Rows are points. Two turns around zero, p and q, are shown by what they do to some points. Where does a point land after both, in the order given? Backwards means that the second turn is done in reverse. Each puzzle has new turns, and all numbers are rounded.
In the rows, 128 means zero.

Turn p:
[179 121] => [172 155]
[ 64 117] => [85 79]
[141 146] => [127 150]
Turn q:
[127  78] => [104  84]
[109 191] => [141 193]
[148 115] => [140 107]
Where do these land?
p, then q backwards: [154 147] => [121 159]
q, then p: [155 108] => [158 114]
p, then q: [133  82] => [142  84]
q, then p: [ 70 174] => [ 62 162]

Turn p:
[133  75 112  95] => [151 109  71 120]
[ 80 141 141 191] => [ 87 102 170 178]
[155 142  63  91] => [170 188  95 135]
[139 119 184 166] => [120  79 172 109]
[133 162 140  96] => [112 161 131  97]
Turn q:
[ 88  49 126 159] => [ 53  99 175 116]
[108 134 146 159] => [117 155 156 136]
[151 184  64 139] => [131 153  58 177]
[156 114 186 135] => [166 111 180 131]
[103 150 143  80] => [150 146 112  77]
[161 138 104  96] => [151 105  87 131]
Where do these land?
q, then p: [201 139 143 120] => [193  96 148 124]
p, then q: [191  96 124 132] => [165  71 119 144]
p, then q: [ 86 128 124 103] => [ 92 154 108 123]
p, then q: [ 51 136 171 147] => [ 64 159 166  87]
q, then p: [111 142  79 138] => [115 152 124 175]

Turn p:
[120 160 111 113 106 134] => [142 148 132  92 131 143]
[113 139 106 158 109 131] => [112 139 102 111 115 152]
[127 123 151 153 121 104] => [109 142 116 142 107 106]
[139 108 120 114 121 109] => [137 106 125 118 120 106]
[121 107 131 123 120 133] => [123 111 139 128 114 130]
[126 151 133 124 225 143] => [116 133 135 173 217 132]
[124 113 150 115 118 127] => [127 123 151 133 111 117]
[155 123 123 123 104 143] => [160 122 125 127 107 137]
Turn q:
[151 107 126 118 146 110] => [157 128 141 118 150 140]
[164 150 133 100 150 118] => [139 159 150 106 128 161]
[ 98 111 145 161  81 164] => [111 106 110 185 105  93]
[ 88 124 139 132  94 131] => [115 108 126 139 102  89]
[129 116 104 117 127 146] => [128 103 122 130 125 150]
[145 144 113 135 137 107] => [138 147 111 106 136 136]
[121 143 136 132 163 120] => [108 144 137 111 152 127]
Where do these land?
q, then p: [116 122 133 113 144 113] => [128 125 149 136 133 109]
p, then q backwards: [121  67 135 143 120 137] => [ 98 116 118 108  98 170]
p, then q: [108 167 134 184 110 132] => [ 78 127  95 114  89 138]
p, then q: [129 111 117 115 121  91] => [157 112 139 102 127 116]
p, then q: [118 136 141 128 120 123] => [121 137 131 123 115 118]
q, then p: [154 143 125 117 152 141] => [135 142 147 139 140 158]
q, then p: [179 156 134 108 123 144] => [157 164 135 132 117 170]
q, then p: [100 123 104 115 134 144] => [110  96 147 124 118 133]

Turn p:
[122 147  99 154 120 135 139 147 108] => [128  99  98 132 140 104 122 127 108]
[140 140 165 151 132 122 143 142 111] => [164 146 118 120 116 109 127 148 111]
[118 100 149 126 120 119 136 127 110] => [128 130 154 131 107 124 138 143 109]
[120  64 120 109  95 122 136  65 114] => [ 97 125 205 129 128 135 163  97 100]
[108 142 131 104 140 121 130 143 175] => [117 139 116 150 111 131 118 126 178]
[140 135 133 113 137 104 126 135 111] => [118 139 119 102 120 126 137 146 128]
[156 137 130 135 114 133 144 133 118] => [143 132 112 113 121 123 133 111 109]
[127 144 159 107 152 149 145 132 109] => [150 145 108 139 122 144 162 152 128]
[108 133 112 137 149 108 146 142 225] => [134 119 131 151 111 102  95  99 217]
[141 115  77 114 142 174  64 146 117] => [106  80 111 117 163 198 102 131 122]
[121 141 160 112 113 129 124 131 130] => [126 162 123 143 114 135 126 135 122]
[135 137  99 173 122 119 105  93 108] => [124 118 141 107 184 104 112 119 105]
Turn q:
[113 124 147 130 106 145 146 107  97] => [143 144 154 132 141 140 133 119  89]
[157 124 171 122  83 127 120 118 143] => [129 144 184 139  98 126 103 126 135]
[131  78 114 139 133 139 103 158 124] => [ 97 107 108 117 133 149  83 128 119]
[109 147 101 107 110 117 178 144 149] => [136 132 117 164 126 137 164 179 130]
[135 140  93 106 189 147  99 119 122] => [118 118  86  78 133 143 157 102 155]
[110 128  73 137 158 114 125 156 106] => [133  94  63 120 138 130 136 137 116]
[145 137 172 135 125 147 113 169 122] => [157 143 142 115 137 135  78 132 151]
[119 117 118 169  79 130 135 124 140] => [120 134 129 185 116 128 108 119 103]
[130 152 131 128 189 124 167 114 141] => [135 118 126 123 176 111 175 127 164]
[148 129 129 129 110 116 119  56 109] => [124 120 165 126  99 115 160  80 101]
[137 117 138 128 125 105 119 133 137] => [118 117 138 125 118 110 114 136 133]
[103 143 149 105 128 125 113 137 145] => [126 164 126 111 122 113 126 149 137]
Where do these land?
p, then q: [107 110  89 113 120 141  90 108 117] => [108 154 116 106 178 129 119 120 108]
p, then q backwards: [145 119 108 105 150 184 106 133 104] => [139 111  86 115 140 164 160 141  97]
q, then p backwards: [126 110 168 134 139  98 138 143 145] => [100 125 122 160 140  93 112 119 129]
q, then p: [108 127 166 135  93 121 160 157 134] => [156 136 101 107 125 126  90 166 119]
p, then q: [149 120 147 128  83 109 143 124 153] => [146 149 152 130  91 107 144 110 111]
q, then p: [116 144 122 158 157 118 137  55 123] => [134 140 159 116 142  75 185 126 140]
q, then p: [139 149 108 106 144 131 113 120  85] => [117 125 127 113 114 152 167  94 117]
q, then p: [121 125 125 122 126 110 167 149 152] => [150 103 118 130 104 113 104 145 139]
q, then p backwards: [121 159 108 106 150 159  89 129 128] => [177 158 133  95 136 123 136 137 142]
q, then p: [146 117 139 173 118 111 137 162 139] => [137 118 158 108 140 132  79 144 134]

Turn p:
[103 156 129 116 112 119 126 162 165 131 193] => [128 164 130 147 116 129  85 182 169 109 124]
[ 99 114 131 146 164 116 133 123 135 133  95] => [115 127 129 122 165 106 139 112 128 159 102]
[136 128 161 129  95 104  96 138 117 163 145] => [134 127 180 142 114 137 120 167 101 130 136]
[106 132  63 108  93 123 144 141 146 128 140] => [142 141 108 119  73  89 127 138 168 123 119]
[160 104 184 105 123 100 115 143 143 121 133] => [113  97 168 143 148 149 134 152 117  83 115]
[144 107 186 124  94 113 127  99 150 144 162] => [114 110 184 157 130 167 144 158 150 120 151]
[111 123  92  87 117 179 141 144 120 141 145] => [108 123  87  98  73 137 107 139 143 136 125]
[ 85 157 124 128 111 131 127 131  91  74 147] => [ 97 198 115 122 116 114 127 116 121 105 152]
[145 112  76 169 150 196 142 129 119 109  66] => [153 118  46 119 123 138 167  73 104 161 103]
[152 157 134 150 154 129 152 104 108 135  65] => [166 121 129  87 168 135 150  83 107 146 134]
[136 142 101 135 177 131  99  97 127 120  95] => [141 117 119 134 148 113 104  63 114 146 120]
[160 103 155 140 148  96 135 122 114 138 152] => [124  92 142 146 164 123 133 151 115 120 160]
Turn q:
[ 98 101  86 147 127 139 151 134 154 126  31] => [141 140  57  93 147 168 129 129 163 170  72]
[101 176 135 165 128 145 149  59  92 116 161] => [120 100 120 132  88 147 160  98  80 161 194]
[ 94 110  78 132 157 140 126 146 144 126 135] => [137 134  80 133 135 124 113 133 176 126 152]
[114 130  80 111 124 127  60 143 105 118 140] => [133 137 117 140  92  88  72  95 158 123 132]
[149 136 137 111 153 107 153 165  66 152 170] => [ 99 146 144 115 127  74 115 180  94 115 165]
[146 120 137 164 101  84 112  57 130 138 105] => [157 101 138 124 129 105 175  77  99 165  95]
[142 110 144 110 111 145 160 105 137 144 143] => [138 114 168 106 141 145 147 143 135 136 142]
[124 101 149 103 125 143  94 133 134 118 140] => [110 126 160 140 144 129 105 107 154 117 126]
[160 139 121 120 161 134 115 133 121 140 165] => [150 132 140 141 140 105 105 137 109 106 162]
[159 111 136 129 106 141 162 157 147 112 148] => [126  94 144 115 135 143 133 168 136  91 119]
[122 133 150 139 109 138  75 143 137 150 157] => [125 118 159 189 117 116 108 124 138 134 123]
[122 117 139 128 141 109 150 139 138 115 143] => [111 128 122 127 142 123 153 138 134 104 135]
[149 111 149 132 126 119 124 141 149 111  32] => [125 146 108 107 165 159 122 114 115 133  41]
[112 198 151 100 123 122 162 137 135 125 120] => [118 178 134 129  88 167 154 148 100 112 134]
Where do these land?
q, then p: [ 94 176 141 165 142 120 132 164 163 111 134] => [155 175  71 139 116 116 162 125 128 144 134]
p, then q: [107 141 129 128 135 165 114  97 134 144 128] => [153 131 149 150 122 142 121 122 135 165 138]
p, then q: [127 122  95 170  76 100 152 118 129 132 144] => [147 106 135 132 113 116 172 181 109  98 117]
p, then q: [164 109 158 128 137  88 166 117 133 154 107] => [106 132 142 108 195 125 137 149 134 102 140]
q, then p: [101 128 127 114 109 145 104 158 160 155 114] => [169 145 131 144 135 157 130 128 130 145  87]
q, then p: [174  95 162 120 159 160 132 147 109 123 119] => [ 80 123 119 131 157 124  87 115  86 128 110]
q, then p: [136 157 138 114 158 113 113 106  82 141 158] => [120 151 160 133 134 113 109 147 113 121 186]
p, then q backwards: [161 107 123  69  87 166  97 104 121  99 147] => [108 175 131 127  88 150 117 131 129  57 162]
p, then q: [142 129  94 146 165  89 179 109 114 143 145] => [157 138 131 132 160  72 153 137 146  87 150]
p, then q: [143 103  94 141 102 126  88 135 169 125  71] => [141 101 123  84 141 138 152 125  95 165  71]
p, then q: [ 93 103 149 102 159  92  97 122 103 107 157] => [ 73 146 104 169 121 106 151  93 138 139 139]
q, then p: [ 95 166 126 139 106 171 161 158 119 101 111] => [118 159  93 124  61 145 131 141 123 145 104]

Turn p:
[118 195 194 178 167 145  98 128 139  63 185 131 131  57] => [126 136  90 105 180 109 147  18  94 106 193  96 174 132]
[115 174 116 141 173 148 195 140 177 109 156 140 117 127] => [127 180 102 141  89  91 157  97  97 157 167 100 106 156]
[108 120 129 101 116  59  68 142  88 151  95 114 130 185] => [131  73 132 158 165 148 157 197 139 138  74 131 166 104]
[ 83 176 167 161 126 152 156 152  92 105 155 148 158  65] => [121 122 148 136 129 105 134  41 137 127 171 125 184 182]
[129  93 179 134 160 113 146 133  88 154 152 125  93 116] => [ 70 111 143 117 153 107 105 128 124 176 154 148 143 106]
[115 125 118 108 101  99  88 158 108 162 168  91 111 103] => [105  92 120 115 180 143 114 170 117 119 130 132 143 180]
[143 172 159 126 148 169  96 137  81 180 156 139 109 128] => [110  76 130 154 165 130 149 100 107 130 170 186 104 135]
[150 144 179 119 112 114 108 188  95 160 101 139  61 101] => [ 71  78 132 169 143 130 117 162 135  98 198 140 156 110]
[178 103 100  75 119 103 122 129  73 146  82  79 110 131] => [ 76 141 152 151 138 179 112 190 120 102  86 173 133 110]
[172 124  85 165 165 145 184 140 148  94 153 193 149 130] => [183 202 113 113  74 106 126 113 117 157 173 163 132 121]
[135 116  82 197 107 165 170  98 160  90 139 144 112 138] => [153 156 114  56  49 135 140 106 136 131 146 120 106 129]
[121  81 108 100  91 109  91  91 195 150  96 122 192 132] => [197 121 141 129 140 141  71 155 142 110  58  81  95 121]
[ 98 125 115 122 182 166 111 145 101 131 114 149  83 103] => [ 86 110  64 153 114 109 117 103 141 133 134 170 131 129]
[112 125 105  82  88  70 116  44 152 155  81 124 155 169] => [162  98 171 136 111 119 127 173  96 107  23  94 108 103]
[124  80 108 126  81 108 100 103 181 152  62  48 204 186] => [175 125 162 133 136 216 112 169 165 137  37  57  85 113]
[145  96 103 112 112 184 199 121 168  47 155 161 133 175] => [154 225 135  83  83  78 162 126 181 122 134 132  83 122]
Turn q:
[118 118 164 150  68 169 118 115  89 156 110  78 176  75] => [128  99 120 162 111 145  77 149 109 115  35 101 137  83]
[139 154 154 104 177 158 173 117 113 118 171 166 107 147] => [132 183  98 113 167 172 159  88 117 127 160 142 140 109]
[143  93 195  84 123  92  82 128 103 140  93 106  70 104] => [123 118  80 130  34 179 102 162 151 147 142 131 150 148]
[103 154  72 142 142 190 119 100 138 110 109 121  72 175] => [116 201 172 135 148 108  94 103 163  87 133 171 118 158]
[ 54 131 143 155 166 140  95 131  80 137 127 174 113 107] => [148 137 157  67 141 173  89 161  94  92 138 145 167 131]
[189 135 126 168 165 145 142 155 119 216 111 135 131 136] => [133 166 141 111 134 105 101 112 105 232 113 123 153 106]
[137 146  54 126 146 106  96 129  88 131 142 106 116 103] => [147 128 113  97 126  70  76 109 137 105 151  93 140 146]
[151 129 171 117 177 101 105  91 181 100 205 105  85 162] => [129 109 103  94 109 153 175  65 207 130 169 181 132 107]
[ 70 152 143 103 167 160 147 111 200  83 149 172 112  97] => [125 144 104  81 189 164 183 148 146  83 116 186 104 156]
[ 44 133 139  98 113 159 116 163 127 141 108 103 157 141] => [ 59 131 146 125 125 123 131 178 104  77  97 137 158 115]
[195  89 115 118 152 130 109 113 122  46 119 107 163 130] => [175 136 123 156 124 118 152 146 206 121 154  70 101  97]
[183 183 152 151  49  31 150 210 160 125 101 158 183 148] => [160  52 118 208 111  54 194 160  47 190 156 150 131 126]
[162  69 109 131  43 119 146 172 123 153 152 140 166 122] => [122  76 151 179 125 120 156 111 100 161  92  52 149 158]
[143 121  91 102  91  81 126  70 160 167  89 145 126 170] => [112 134 156 128  61  99 143  99 104 144 131 128  52 164]
[ 90 114  91 172 141 140 196 116 118  97 133 104 142 104] => [109 107 140 136 214 137  87 128 132 108 133 111  89 117]
Where do these land?
q, then p: [173  63 116 118 164 165 117 162 158 160 142  53 196 155] => [ 99 114 139 172 127 144  61 122 102 144 105  17 121 171]
q, then p: [106 156  66 147 128 121 153 171  74 129  79 159 141 131] => [111 114 119 136 197 153 175 133 111 161 143 156 189 123]
q, then p: [172 121 103 118 106  92 114 132  93 134 164  89 147 139] => [127 127 149  70 143 162  99 141 103 128  90  99 136 138]
q, then p: [103 190 118 123 121 154 164 148 206 105  43  99  33  94] => [203  80  40 166  71  86 191 176 135 164 162 142 150 109]
p, then q backwards: [175 140  97 174 150  97 162  95 159 170 152 165  96  75] => [114 172 131 131 133  57 123 119  58 185  93 157 118 132]
q, then p: [ 95 152 188 115 118 130 117 139 108 104 145 156 141  41] => [142 195 105 149 106 164 113 134 179 110 121 197 134 133]
p, then q: [135 109 136 105 123 174  96 119 119 193 213 124 146 144] => [122 179 135  77 101 173 143 107 146 172 190 138 149 161]
q, then p: [122 153 115  57  78 133 120 113 182 139  82 161 135 141] => [104 118 161 135  55 116 196 168 143 125 139 119 161 128]
p, then q: [132 185 195 174 123 104 104 149 134 154 134 175 115 151] => [127  72 113 114 159 171 123  81 149 163 125  65 132  99]
q, then p: [127 122 122 165 185 181  65 109 137 101 146  90 177 131] => [133 175 116 173 156 113  72 115 105  76 146  64 135 107]
q, then p backwards: [ 79  95  84 118  67  91 145 153 155  99 110 158  89 183] => [117 202 139  94  75 152 174 167  98 181 146 110 113 105]
p, then q: [179  90 165 162 134 158 156  89 102  73 159 144 109 160] => [130 129  35  89 127 155 161 118  89 107 104 140 106 155]
p, then q: [ 63 168 134  91 128  88 190 129 143 110 130 109 116 126] => [ 73  85 146 163 116 107  95 137  94 123 160 152 108  79]
p, then q: [169  77 100 109 202  90 111 120  86 129 129 118 119 127] => [161 163 134  71 141 100 110 178  68 126 110 114 155 147]
p, then q backwards: [ 89 100 180 143  93 142 105  91  65 118  92 121 160 123] => [108  87 132 181 115 158  97 116 153 140 200  85 135 140]
